Rows are points. Before rounding, the points of a table are all equally far from one centre. They may lie mostly on one side of it. Where is the centre, to within rounding?

Points (9 x 2):
[[-0.61 -0.43]
 [ 0.20 -0.73]
 [-0.61 -0.27]
 [-0.61 -0.33]
 [-0.21  0.13]
 [-0.49 -0.03]
 [-0.46  0.01]
 [-0.06  0.14]
 [ 0.35 -0.20]]
Centre: [-0.12 -0.36]

Points:
[[ 0.46 -0.74 -0.29 -0.35  0.38 -0.40 -0.03  0.41]
 [ 0.08 -0.47 -0.32 -0.26 -0.13 -0.68 -0.11  0.22]
 [-0.02 -0.12 -0.21 -0.39  0.14 -0.29 -0.13 -0.20]
 [ 0.23 -0.57  0.13 -0.06 -0.06 -0.47 -0.06  0.25]
 [ 0.56 -0.83  0.01 -0.39  0.10 -0.54 -0.36 -0.05]
 [ 0.79 -0.32 -0.42 -0.30  0.25 -0.69 -0.04  0.33]
 [ 0.22 -0.72 -0.40  0.17 -0.13 -0.21  0.29 -0.11]
 [ 0.51 -0.85 -0.13 -0.44 -0.06 -0.34  0.12  0.14]
 [ 0.67 -0.66 -0.25 -0.51 -0.06  0.00 -0.27  0.53]
 [ 0.63 -0.34  0.07 -0.48 -0.07 -0.34  0.14  0.07]
 [ 0.51 -0.42 -0.57 -0.25  0.36 -0.72  0.01  0.20]
 [ 0.47 -0.82 -0.52  0.07  0.10 -0.33  0.19 -0.38]
 [ 0.23 -0.39 -0.71  0.02  0.30 -0.56  0.10  0.20]]
Centre: [ 0.53 -0.40 -0.40 -0.08  0.02 -0.17 -0.26  0.00]

Points:
[[ 0.37  0.14 -0.11  0.08  0.00 -0.94 -0.20  0.34  0.06 -0.28  0.02 -0.22
   0.53  0.48]
 [ 0.47 -0.09  0.23  0.08 -0.14 -0.78 -0.10  0.07 -0.45 -0.66  0.88 -0.18
   0.31  0.12]
 [ 0.32  0.27  0.15  0.09  0.01 -0.54 -0.34  0.00 -0.48 -0.46  0.97 -0.08
   0.06 -0.27]
 [ 0.10 -0.41  0.38 -0.12 -0.07 -0.91 -0.30  0.17 -0.24 -0.51  0.49  0.25
  -0.28 -0.27]
 [ 0.19  0.08  0.03  0.17 -0.30 -0.42 -0.31  0.00 -0.32 -0.58  1.02  0.04
   0.32 -0.18]
 [ 0.32  0.15  0.31  0.02  0.71 -0.41  0.05  0.21 -0.77 -0.44  0.77  0.15
   0.00  0.12]
 [ 0.43  0.20 -0.13 -0.16  0.50 -0.92 -0.15  0.25 -0.40 -0.61  0.73 -0.09
   0.29  0.01]
 [ 0.36 -0.25  0.31  0.15 -0.29  0.01  0.09 -0.21 -0.56 -0.58  0.59  0.01
  -0.03 -0.28]
 [ 0.17 -0.43  0.14  0.18 -0.32 -0.78  0.04  0.17 -0.63 -0.04  0.55  0.02
  -0.10  0.01]
 [ 0.00  0.10 -0.22 -0.02  0.41 -0.39  0.38 -0.04 -0.02 -0.82  0.78  0.12
   0.21 -0.31]
 [ 0.07  0.18  0.05 -0.01  0.35 -0.68  0.10 -0.34  0.21 -0.59  0.87  0.03
   0.08 -0.09]
 [ 0.22 -0.03  0.27  0.31  0.10 -0.68  0.17  0.15 -0.43 -0.73  0.95  0.10
   0.50  0.23]
 [ 0.48 -0.04  0.28  0.07 -0.11 -0.61 -0.15  0.19 -0.57 -0.38  0.75  0.26
   0.06 -0.46]
 [ 0.18  0.15  0.55 -0.08 -0.10 -0.37 -0.05 -0.11 -0.32 -0.68  1.02  0.06
   0.38  0.06]
 [-0.16 -0.22 -0.37  0.31  0.08 -0.60  0.35 -0.32 -0.45 -0.38  0.61 -0.07
   0.61  0.07]
 [ 0.43 -0.18  0.00 -0.11  0.16 -0.32 -0.20  0.22 -0.92 -0.46  0.66  0.19
   0.45 -0.37]
 [ 0.24 -0.38  0.05 -0.21 -0.38 -0.65 -0.39  0.27 -0.54 -0.49  0.67  0.12
   0.49  0.26]
 [-0.18 -0.19 -0.03 -0.29 -0.19 -0.28  0.19  0.08 -0.56 -0.43  0.72 -0.24
  -0.13 -0.32]
 [ 0.51  0.26  0.40  0.16 -0.22 -0.23 -0.35  0.01 -0.58 -0.36  0.55 -0.15
   0.39 -0.35]
 [ 0.19 -0.17  0.50 -0.16  0.14 -0.47 -0.30 -0.26 -0.13 -0.87  0.79  0.15
   0.61  0.26]
 [-0.04 -0.41 -0.10  0.14 -0.47 -0.57 -0.15  0.24 -0.33 -0.87  0.28 -0.05
   0.10  0.45]]
Centre: [ 0.02 -0.07  0.12  0.00  0.19 -0.35 -0.10  0.07 -0.25 -0.37  0.21  0.07
  0.25  0.06]
